Each row is a point. To make a cloud, some directions were put in groups of two or more. Within a group, all points are equally far from the middle, so they leave a hole (a ring in 2 directions, a hollow ball in 3). The other directions are filled evenly. Then the cloud was stretched, turned, moved and blurred a little. How many holes are there, and how many directions does each take, smallest first?

Cloud, 19 rows:
[[ -3  36 -41]
 [ 21  39  27]
 [-51  33 -15]
 [-17  53  12]
 [  6  52  12]
 [-57  21 -17]
 [ 38 -19 -33]
 [ 24 -37 -36]
 [-45   2 -44]
 [ 10 -60 -19]
 [-34   3 -51]
 [  9 -17  56]
 [-46  28  29]
 [-14 -35  52]
 [  7 -13 -54]
 [-27  51   6]
 [-56 -31 -20]
 [-36  36  31]
 [ 46  17  10]]
Holes: 1 (3)

Cloud:
[[-21  -1  12]
 [ 12  10  59]
 [ 29  -3 -41]
 [ 27  25  51]
 [ 31  32  43]
 [  8 -16  58]
 [ 25 -40  21]
 [ 60 -11  24]
 [ -3 -31  -1]
 [ 32 -26  52]
 [ -2  21 -36]
 [ 11  23 -42]
 [ 17  -5 -42]
 [-11 -24  27]
 [ 31  45 -21]
 [ 51  33  23]
 [  5 -29 -15]
 [ 55   7 -25]
 [  6 -25  51]
 [-21   2  18]
 [ -6  -3  50]]
Holes: 1 (3)

Cloud (28 x 4):
[[ 29 -20  31  26]
 [ 28 -30 -18 -36]
 [ -8 -32  -6 -17]
 [  9  20  29 -24]
 [ 14  41  20   6]
 [  1 -27  35 -18]
 [ 15 -42  27   5]
 [-22  10  15   6]
 [ 31  -3  29  33]
 [ 22  40  -1 -15]
 [ 21  38 -25  -6]
 [-16 -15 -12 -14]
 [ 21  33 -35  13]
 [ -3   4 -29 -20]
 [ 22  20   9 -38]
 [ 60   7   3   8]
 [ 22 -41 -18 -20]
 [  2  14 -30  40]
 [-14  18 -29  15]
 [  5  36  25   6]
 [ 15 -42  27   6]
 [ 47  32  -9  14]
 [ -6 -29 -13 -21]
 [ 29  44  -9   0]
 [ 16  37  22  25]
 [ 31 -39 -21  -4]
 [ 30  35  19  25]
 [  8  29  21  36]]
Holes: 2 (2, 2)

Cloud, 29 rows:
[[ 28  30  38   4]
 [ 28  47  27  -5]
 [ 28  13 -12 -42]
 [-20  -4  42  25]
 [ 23 -32  11  10]
 [-28  -8  31  34]
 [ 33  28  27  15]
 [-24  60   0  -1]
 [-15 -45   8 -19]
 [-31  -2 -31  32]
 [-42  44   8  10]
 [ 30  43  16  14]
 [ 36  -2 -21  -4]
 [ 27   3  10 -47]
 [-44   5  31 -20]
 [-19 -37  14 -30]
 [ 12 -40   9 -21]
 [-42 -24  -2 -24]
 [-10 -49   6   3]
 [-34   7  45  -1]
 [ 20  36 -15  28]
 [-25  59   0   1]
 [ 25   9 -35   1]
 [ 37  15  -3  21]
 [  7  13  52 -16]
 [ -5   2  50  13]
 [ 30 -20   0 -29]
 [ 23   2  35  21]
 [-37 -22 -12  34]]
Holes: 2 (2, 2)

Cloud:
[[  6 -25  11 -41  38 -19]
 [ 12   4 -29 -12   2 -24]
 [  0  41  -1 -50   0   9]
 [ 33 -12 -35   1 -11  37]
 [-16  -6  16 -31  24 -41]
 [  6  37   5 -37   0 -14]
 [  9  16   3   3 -12 -40]
 [-18 -17  -4  13 -14  20]
 [ -5   0   8   1   0   4]
 [ 13   0 -39 -11  -3  19]
 [ 37  -3  -3 -13  -6 -28]
 [  6  26 -19 -43  24   3]
 [ 29  22   3 -26   8  19]
 [  9 -44   8 -44  -8   6]
 [ 39 -31 -10 -34  -9   6]
 [ 15  30  -7   5   9  39]
 [ 19 -27 -28 -13 -20   2]
 [ 23 -24  17 -12 -31  -2]
 [-10  20 -17 -35  24 -19]
 [-41  13 -11  16  32 -15]
 [ -3 -11 -11 -33  17 -16]
 [-26   1   6 -34   0 -30]
 [-24   8  11 -36   3  23]
 [ 26 -10  -2 -30 -17 -10]
 [-14   6 -38 -17  15 -40]
 [ -4  14  -7  -9   2 -21]
 [ 13   9  -2  19  -2  44]
 [ 32  13 -19 -38  23   5]
 [  7  31 -19 -14 -23 -18]
 [ 10  32   1 -23  18 -16]
 [ 22  28   4  32 -11   7]
 [  3  -4  41  -8  21 -18]
 [-16   6  18  19 -23  -8]
 [-19 -14 -28   1  -5  18]
 [ -9   6  17   8  17  23]
 [ -3   7  22  -5  23   9]
 [  3  -6  19  31  15  20]
 [-27  18   0 -32  -5 -13]
 [-22  42 -10  30  24 -17]
 [-10  -7   8   7  29  -6]
 [  8  -4 -11 -25  19  -3]
 [ 18 -12 -18 -32  13 -18]
 [  3  34 -19  38 -32  10]
 [-34   1 -22  -9  15 -12]
 [ -2  -2  26  -2 -30  11]
 [  0  22  -8  17 -18 -22]
 [ -4 -20   2  28   4   8]
 [ -8   4  -4  15  -8  26]
 [ 17  17   5  -8  12  22]
 [ -9  16  26   9  17 -18]
 [ -8  44   8 -27 -12 -30]
 [ 16  -3 -60  11  -1  33]
 [-10 -13  20 -24  30  -8]
 [-13   2   6  35  20  -4]
 [ 17  18  -4   1 -29  -6]
 [ 16   7 -31  30  -3  -4]
 [ 13 -16 -15  24  -3 -14]]
Holes: 0

Cloud:
[[ 51  -9 -11  12 -24  10]
 [ -5  -9   4 -48 -20   6]
 [  0  11 -54   3   7  -5]
 [  3   8 -41 -18  22  -5]
 [-22   0  -1  27   3 -30]
 [ 12  37  -4 -26 -21  19]
 [  5 -28  33  18 -15  24]
 [ 47   0  17  20  34 -10]
 [-22  -6 -37  -7   7   9]
 [-13  -6 -33 -30   7  -2]
 [ -9   7  16  41   2  28]
 [ -1  30  11   5 -34 -19]
 [ 48  11   3   5  11  48]
 [ 19  40 -14  38  10  18]
 [ -3  15  -2  17 -45   3]
 [ -8 -20  10  10 -23 -40]
 [ 54   4 -12  -1 -11 -23]
 [ 38  37 -14  12  -2 -24]
 [ 27  -8  45  11   4  29]
 [ 20  21 -29 -30  -9  30]
 [  8  43  -3  13 -29   9]
 [ 36   9  22  16  -7  46]
 [ 14  28  25  15  15 -24]
 [ 52  14  18   8  19 -11]
 [ 50 -25 -29  19  13  10]
 [-21 -25   0  13   3  32]
 [ -1   1  19 -20 -26  44]
 [ 24  35  -6  48   2  10]
 [ -9  23   9 -30 -30   5]
 [ 16   0   1  60  19   0]
 [ 22   1  43  -1  26  10]
 [  4   3  38  -7  26  25]
 [ -4  10 -44   9  20 -14]
 [  6  -5 -48   3 -21  19]
 [ 43  17 -34  27  -7 -20]
 [ 22  24  32 -11  13  37]
 [-13 -13 -17 -26 -23  34]
 [  4 -33 -29  37   6  -7]
 [ 14   0  36  14  -7  45]
 [-20   6   1  11  19 -27]
 [ 26  -9   4  54  25 -13]
 [ 25  21 -13  51  17  22]
 [ 40 -24 -36  19   9  21]
 [ 12  27  10 -30 -26  -9]
 [  9 -31 -18 -14  -1 -40]
 [ 47   1  18   6 -12  38]
 [  4   1 -17 -14  42  13]
 [ 29  30 -13  -9  -3  47]
 [  1 -12  24  40 -22   1]
 [ 38  31  -9  35 -16 -11]
 [-28  -4  -4  -2  19  20]
 [ 19  43  14  -5 -10 -11]
 [ 32 -11   3  -7 -35 -25]
 [ 19 -43  -3  26  28  10]]
Holes: 2 (3, 3)
